Each row is a point. A path goes straight from each point to the next, and from the last back to the first. The post is the endless flat space through its rows: a point in 2 columns, a line in 3, a plane in 4, and so on, so that a path can go around it. How many times does the path go around the post? Going back the other way cancels.
In the rows, zero is written as 128.

Post (1 x 2)
[[115 128]]
Path (28 x 2)
[[169  81]
 [111  86]
 [ 63 125]
 [ 86 181]
 [133 181]
 [162 112]
 [128  66]
 [130  85]
 [ 82 101]
 [ 70 184]
 [127 155]
 [146 140]
 [142 106]
 [108  86]
 [ 67 121]
 [ 65 191]
 [136 197]
 [141 115]
 [108  68]
 [ 91 113]
 [ 57 108]
 [105 112]
 [ 94 104]
 [ 92 135]
 [105 214]
 [117 186]
 [111 180]
 [128 147]]
Times around: 4

Post (8 x 9)
[[147 131 181 110 201 127 198  49  81]
 [167 140 112 123 148 120 144 182 109]
 [117 138 141 124  87 107 147 117 121]
 [ 94  93 177 150  88  93 140 148 125]
 [129 129 153 141 127 143 142 148 165]
 [150 125  77  75 114 118 109 184 170]
 [141  84 135 127  99 147 151 158 139]
 [140 129 154 110 112 130 119 158 117]]
Path (24 x 9)
[[132  57 247 122 190 211 138 146 249]
 [129  93 155 133 104  81 125 161  82]
 [169 110 116 108 178  57 143 124  95]
 [151 132 167 130 148 100 183 103 105]
 [129 110 124 150  75 127 146  76 164]
 [ 86 110 142  97 105 119 154  46 140]
 [164 142 117 130 159 140 160 174  97]
 [105 154 205 142 118 109 133 135 140]
 [175  66  77 109  69  88 188 147 143]
 [114  81 189 178 128 132 122 129 140]
 [184 115 125  78 181 192 138 163 115]
 [121  68 156  84 123 160 150 170 148]
 [142 147 201 172 103 135 125 202 183]
 [157  56  99 111  97 134  90 212 163]
 [167 103 108 147 168 145 172 174 113]
 [115 158 109 136  62 138 119 213 125]
 [113 158 180 109 127 100  88 132  73]
 [182 140 110 130 175 148 164 127 131]
 [145 171 160  89 172 111 145  89 157]
 [101 161 148  87  39  66 194  52 107]
 [198  61  52 155  54 127 152 246 150]
 [149  86 103 103 184 105 104 157 120]
 [ 91  89 157 157 112 115 123 192 138]
 [124  94 137  63 141 128 140 179 124]]
Times around: 3

Post (17 x 18)
[[132 115  58 169  87 117 132 143 123 118 105  93 159 146 109  71  83 184]
 [145 133 101  88  68  76  91 145 141 118 146  65  98 114 140 100 146 121]
 [119 150 139 116 176 143 138 104 140  80 115 109  84 104  86 151 115 115]
 [131  96  55 136 174 174  95 127 165 171 162 151  78 175 107  89 112 128]
 [126 118 117 130 159 134 121 112 111 158 189 126 145 135 115 161 148 139]
 [ 48 130 149 136 173 133 123  80 113 165 120 123 154  72 121 112  79 167]
 [105  93  95 165  94  90 136 163 122 205  89 145 155 163 122 125 121 120]
 [195 177  69  99 142 108 142 127 146 150 119 120  75 193 165 190 136 151]
 [141 112 136  59  95 104 143  99 155 145 147 137 136 120 111 116 102 102]
 [143 126  90 127 141 148 170 121 167 115 126  49 149 139 150  83 104 152]
 [106 159  58 126 122  91 150 149 152 177  91 120  87 135 102 172 156 176]
 [153 132 172 109 185 137 199 114  69 161 101 108 119  96 102 164 162 179]
 [143 101 117  88 119 123 159 143 127 110 131 172 141  63 125 154 117 122]
 [188 114 122 133 103 156 187  75 128 168 141 111 201  90 164 114 143 149]
 [114  99 170 129 138  98 102 119 132 150 151 109  99 165 143 163 164 152]
 [126 113  68 118 142 122 160  93 117 141 104 120 121 160 130 143 148 128]
 [129 121 150 199 154  83 182 106 102 143 146 149 116 154 135  86 171 141]]
Path (24 x 18)
[[134 122 177 115 149  94 137 156 142 117 165 141  27  90  78 167 104 179]
 [128 190  59  31  90  67  72 144 169  71 249  81  98 148 143 161  80 127]
 [111  73 121 228 145 134 175 139 123 174 163 155 172  81 167 186 148 152]
 [ 98 114  53 121  24 123 151 141 182 155  89 136 139  90 121 167 125 186]
 [113 100 105 155 149 123 164 168  62 162 145 148 208 129 158 134 125 196]
 [125 117  94 138 150 112 175  92 160 178 140 152 112 131  90  80 161 135]
 [ 84  58 151 111 173  97 135 139 176 132 176 144 120 118 128 191 133 121]
 [ 74 134 128  65 189  45  69  91 149 176 164 215  64 185 174 210 142 105]
 [134 155 140 174 127  31 120 144 150 187 130 189  74 172  77 227 186 148]
 [152 109  89 132 143 112 135 198 142 181 139  57 178  94 148 142 110 212]
 [109  71 160 136 151 136 140 126  86 190 120 118 101  51 133 141 171 187]
 [ 88 131  76 154  64 113 100 163 160  92 127 113 100 115 107  94 121  80]
 [ 94 121  54  55  64  96 116  75 191 187 145 110 149 120 185  52 124 107]
 [126 127 134 154 186 113  57  98 142 216 147 175 102 134 118 125 110 158]
 [124  82 122 101 211 163 120 137 127 135 210 186 115  66 113 154 131 127]
 [132 156  52 160 158 113 108  96 154 203 131 180 108 117 125 119 158 225]
 [143 116  49 127 106  80 149 186 147 167  94  83 124 143 134 150 119 142]
 [129  76  92  75 106 104 159 155 111 145  79  23 101 180  93 109 118 141]
 [ 81 146  17 114 110 117 148 121 125  84 107  72 132 141 142 109 133  95]
 [ 85 135 117  96 154  91 133 151 143 139 116 115 106 129 150 116 130  91]
 [160 178 202 150 150 136 168 101  93 184 101 133 129  66  63 109 137 184]
 [ 81 194 139 108 211 183 149 111 100 177 137  90 167  77 142 182 108 171]
 [ 81  83 112 110 151 117 158 243 148 125 168 137 186  61  86 166 143 136]
 [141 116 217 142 184 105 107 107  87 118 152 171  54 102  96 133 151  87]]
Times around: 3

Post (17 x 18)
[[127 169 145 144 148 177 143 157 106 154  86 124 144  96 107 130 128  98]
 [ 96 105 179 107 108 134 170 175 132 114  95 124 135 113 126 122 118 167]
 [177 161  72 135 169 122 127  92 126 120 100 109 151  92 207 152 151 129]
 [113 169 159  51 169 163 147 120 143  98 133 155 121 126  88 115 127 163]
 [172 106 113  86 172 114  87 147 169 146 169  96 174 101 153 144 148 113]
 [114 121 148  85 142 170 150 129 162 116  55 158  84 132 126 128 129 105]
 [135  78 138 161 114  96 197 108 119 157  68 162 111 139  81 122 119 163]
 [110 119 154  92 171 159 145 186 118 118 124 147  63 104 129 120  81 121]
 [141 101 195 119 149 150 168 149  84 122  67 136 117 190 134 101  74 146]
 [ 92  93 218 188 153 126 196  89 127 124 100 140 128 152 110 128 121 150]
 [135 129 106 125 119 155  76 125 139 118 162 121 143 129 168 159 108 124]
 [121 126 132 122 144 117 124 117 119 169 126 127 115  98 188 107 199 129]
 [ 74  97 173 100 172 136 111 131 107  99  96 123 119  92 107 117 116 134]
 [139 154  98 159 141  74 101 108 176 124 106 138 142 133 187  98 136 147]
 [106 132  97 123 137 120 124  72 147 101 137  80 110 129 154  96 165 108]
 [ 96 122 168  79 147 194 139 129 129 147 111 122  81  57  91  87  69 148]
 [143 142 142 121 117  62 102 104 141 144 132  95 104 138 167 139 115 105]]
Path (26 x 18)
[[110 182  93  99 130  94 137  63 204  53 114 136 111  80 129 152 156 200]
 [ 83  76 161 164 145 221 115 168 114 145  53  96  97  65 163 128  68  96]
 [146 103 169 105 185 107 152 139 192  91 138  98 163 133 110 162 170 110]
 [154  90 126 155 116 109 111  74 154  25  94 140 129 192 193 189 127 117]
 [113 132 103 110 114  31 148 100 145 157 116 135  66  54 145  64 102 135]
 [161  94 129  57 169 161 116 129 177 145 106 185 153 136 107  94 112 144]
 [129 101 190  68  91 115 156 102 173  96 112 172  20 227 100 152 182  82]
 [116 103 147 127 122 132 109 157 120 162 150 114 100 113 123 103 106 139]
 [135 149 152  76 133  67 142  44 193  85 105 101 135 204 104 112 188 122]
 [121  94 110 132 148  67 127 114 178 157 107 117 102  82 107  89 188  87]
 [110 159 135  98  94 101 158 111 176 131 124 180  94 166 143  88  90 147]
 [181 145  95 110  89 110 216  78 249 145  94 191 144 164  71 132  80 216]
 [122 111 132 157 119 146 121  67 148 179  64 106 100  86 131  82  86 178]
 [187  98 109  61 140 137 177 154 168 113  80 174  37 155 129 165  96 139]
 [ 99 117 162 141 183 147 129 171  84 121  66 129 143 144 137 122 146 119]
 [101 136  80 123  95 106  97  72 168  87 127 118 175 178 121 142 102 132]
 [107 128 155 168 122 165 158 104 145 136  90 179 115  90 167 104 127 137]
 [127 167 107 168 136 181 154  89 106 188 168 139 118  35  83 123 160 136]
 [111 126 129 124 143 158 134 110  69  96 100 112  79 152  80 119  95 149]
 [103 113 181 110 169 121 142 204  82 144 148 146 134 121 160 141 157 171]
 [110 107 195 118  99  69 151  92 142 108  67 100 111 164 121 106 180 162]
 [141  40 148 115 124 122 105 143 104  94 132  92 117 141 159 159  83 109]
 [ 67 109 175 138 184 190  48 153 105 155 120  59 116  32 142 125 137  93]
 [116  98 140 125 146 146 126 138  77 117 117 126  85 175 123 163  69 123]
 [127 139 159  96 191 161 163 136  71 139 120 125 118  49 187  96 187 184]
 [ 88  43 185 197  87  49 141 166  98 149 129  85 146 116 167  69 165 146]]
Times around: 0
